Each point is reached from the start by the listed moves, each made once or not at all, plus a little noise. Is the number of moves made odd or even? Then give how often each move was made.
In the rows, zero is written as 128.

Moves:
(1): [158 165 137 137]
(2): [103 121 157 170]
(3): [127 152 192  89]
Start: [116 136 161 129]
Points:
[118 137 158 127] => even (0, 0, 0)
[112 162 226  91] => odd (0, 0, 1)
[ 92 129 192 170] => odd (0, 1, 0)

Moves:
(1): [152 116 151 123 140 118 165 149]
(2): [152 190 116 108 127 160 127 162]
(3): [145 158 140 184 141 117 135 152]
(4): [134 125 100 127 153 181 135 135]
(5): [134 145 161 120 155 128 131 104]
(6): [133 122 151 135 117 160 109 142]
(7): [110 168 138 175  73 153 152  95]
(8): [ 90 125 140 115 143 105 135 153]
Start: [119 121 155 104 153 157 126 122]
Points:
[145 201 189 122 191 144 177 228] => even (1, 1, 1, 0, 0, 0, 0, 1)
[155 194 199  84 169 219 107 147] => odd (0, 1, 0, 0, 1, 1, 0, 0)
[ 86 115 137  90 193 186 141 153] => even (0, 0, 0, 1, 0, 0, 0, 1)
[ 92 130 222  90 185 165 119 138] => odd (0, 0, 0, 0, 1, 1, 0, 1)
[131 167 222 139 139 168 189  87] => odd (1, 0, 0, 0, 1, 0, 1, 0)

Moves:
(1): [138 128 132 104 118 107 125 152 142 136 134 117 115 148]
(2): [128 132 158 115 144 125 135 132 100 133 128 138 106 132]
(3): [101 132 158 140 150 112 110 146 130 112 125  88 126  90]
(4): [143 126 124 123 137 120  95 120 103 135  97 146 141 162]
(5): [127 136 144 117 154 125 126 117 135 117 113 124 134 107]
(6): [113 126 119 134 114 137 130 130 131 146 113 106 107 121]
(7): [128  98 139 128 103 138 170 107 111  73 116 119 142 137]
(8): [116 111 125 127 127 110 142 154 121 118 110 157 140 121]
(9): [125 133 116 151 148 151 147 144 131 115 123 112 126 135]
(10): [113 144 143 158 125 128 152 144 116 144 113 121 129 137]
(11): [141 103 126 147 132 127 131 124 139 113 132 119 135 136]
(12): [111 122 152 141 113 145 111 122 157 125 152 138 118 134]
Start: [135 109 111 131 143 112 117 135 122  93 129 159 125 149]
Points:
[116  65 135 174 164 131 114 165 107  82  88 178 101 196] => odd (0, 1, 0, 1, 0, 1, 0, 1, 1, 0, 1, 1)
[ 84  97 176 205 150 138 135 150 102  29  87 116 138 177] => even (0, 0, 1, 1, 0, 0, 1, 0, 1, 1, 0, 1)
[162  57 145 134 147 112 136 106  63  34  90 168 138 203] => even (0, 1, 0, 1, 0, 0, 1, 0, 0, 0, 1, 0)
[ 88  84 160 222 178 109 110 195 123  58  86 144 143 169] => odd (0, 0, 1, 1, 0, 0, 0, 1, 1, 1, 1, 1)
[107  42 122 184 157 111 147 167  90   7  49 110 145 155] => odd (0, 0, 1, 1, 0, 1, 1, 1, 1, 0, 1, 0)
[ 93 104 198 160 154 105 173 151  67  43  98 111 115 131] => even (0, 1, 1, 0, 0, 0, 1, 0, 0, 1, 0, 0)
[133  91 113 107 130  74 128 186 129  90 116 177 123 162] => even (1, 0, 0, 0, 0, 0, 0, 1, 0, 0, 0, 0)

Moves:
(1): [156 104 118 132 134 102 104 112 150 118 119 148 143 109 134 131 115 141]
(2): [153 110 125 124 147 132 146 121 121 113 121 135 153 131 117 131 133 128]
(3): [122 148 117 112 148 117 141 107 106 137 118 126 124 131 137 152 138 136]
(4): [134 133 139 138 125 129 141 127 123 129 125 146 132 123 140 136 153 128]
(5): [116 136 120 123 114 140 124 107 149 146 157  98 126 104 154 126 106 112]
(6): [116 114 135 125 119 138 127 111 140 137 132 138 126 142 124 137 141 151]
(7): [122 124 147 128 122 112 138 127 117 139 116 106 126 142 128 123 132 112]
(8): [ 99 138 147 151 150 124 102 119 123 112 123  97 125 128 129 109 138 122]
(9): [129 138 141 149 134 131 139 120 135 120 126 130 133 135 113 135 119 123]
(10): [142 148 125 135 118 158 106 129 109 154 129 115 141 136 111 141 125 118]
(11): [113 116 144 125 120 109 136 122 119 145 160 133 135 124 119 138 140 119]
(12): [150 131 134 112 156 155 130 125 133 158 134 133 109 133 124 118 135 130]
(13): [139 130 131 128 128 125 134 122 126 144 126 149 154 136 140 113 125 142]
(14): [121 128 103 164 155 109 129 152 132 122 131 134 110 157 140 117 137 110]
(15): [122 131 137 109 146 131 135 135 138 109 108 166 172 157 119 137 156 103]
(16): [101 130 152 134 115 100 163 157 122 137 138 118 139 121 130 156 144 119]
(17): [121 121 104 138 138 141 124 128 128 128  98 139 122 129 106 124 115 122]
(18): [113 147 105 133 121 116 127 119 139 148 138 102 126 128 113 111 127 126]
Start: [141 134 133 141 120 117 125 161 151 148  90 143 149 103 129 134 135 118]
Points:
[172 110 121 143 189 118 157 101 168 117  15 249 231 134  92 195 179 126] => even (1, 1, 1, 1, 0, 1, 0, 0, 1, 0, 0, 0, 0, 0, 1, 0, 1, 0)
[156 124 150 190 212  89 143  69 170 194 124 171 181 120 164 142 178 124] => even (1, 1, 1, 1, 1, 1, 0, 1, 1, 0, 1, 1, 1, 1, 0, 0, 0, 0)
[149 124 168 157 135  48 154 107 137 167  82 164 177  98 131 183 167 109] => even (1, 0, 1, 1, 0, 0, 1, 0, 1, 0, 1, 0, 0, 0, 0, 0, 0, 0)
[147 155 161 197 166 100 192 197 150 191 101 190 156 138 147 145 183 103] => even (0, 0, 0, 1, 0, 0, 0, 0, 1, 0, 0, 1, 1, 1, 0, 1, 0, 0)
[132 175 136 129 183 111 146  82 141 223 103  63 171 113 148  97 146  99] => even (0, 1, 1, 0, 1, 0, 1, 1, 0, 0, 0, 1, 1, 0, 0, 0, 0, 1)
[152 161 156 153 121 147 163  84 127 199  91 111 186 123 131 190 156 100] => even (0, 1, 1, 1, 1, 1, 1, 0, 1, 1, 0, 0, 0, 0, 0, 0, 0, 0)
[102 173 139 185 173  73 119 155 152 164  86 137 206 118 172 188 188  58] => odd (1, 0, 1, 1, 1, 0, 0, 1, 0, 1, 0, 0, 0, 1, 1, 1, 0, 0)
[ 86 147 163 189 133  99 144 179 137 142  63 130 153  87 124 151 172  99] => even (0, 0, 0, 1, 0, 0, 0, 1, 0, 0, 0, 0, 0, 0, 0, 1, 1, 0)
[ 94 161 163 187 234  95 162 142 128 169  47 169 158 186 103 139 220  45] => even (0, 0, 1, 1, 0, 0, 1, 1, 1, 0, 1, 1, 0, 1, 1, 0, 1, 0)
[102 178 139 147 188  62 208 189 138 203  73 150 163 167 136 161 235  57] => even (0, 0, 1, 1, 0, 0, 1, 0, 0, 0, 0, 1, 0, 1, 1, 1, 0, 1)
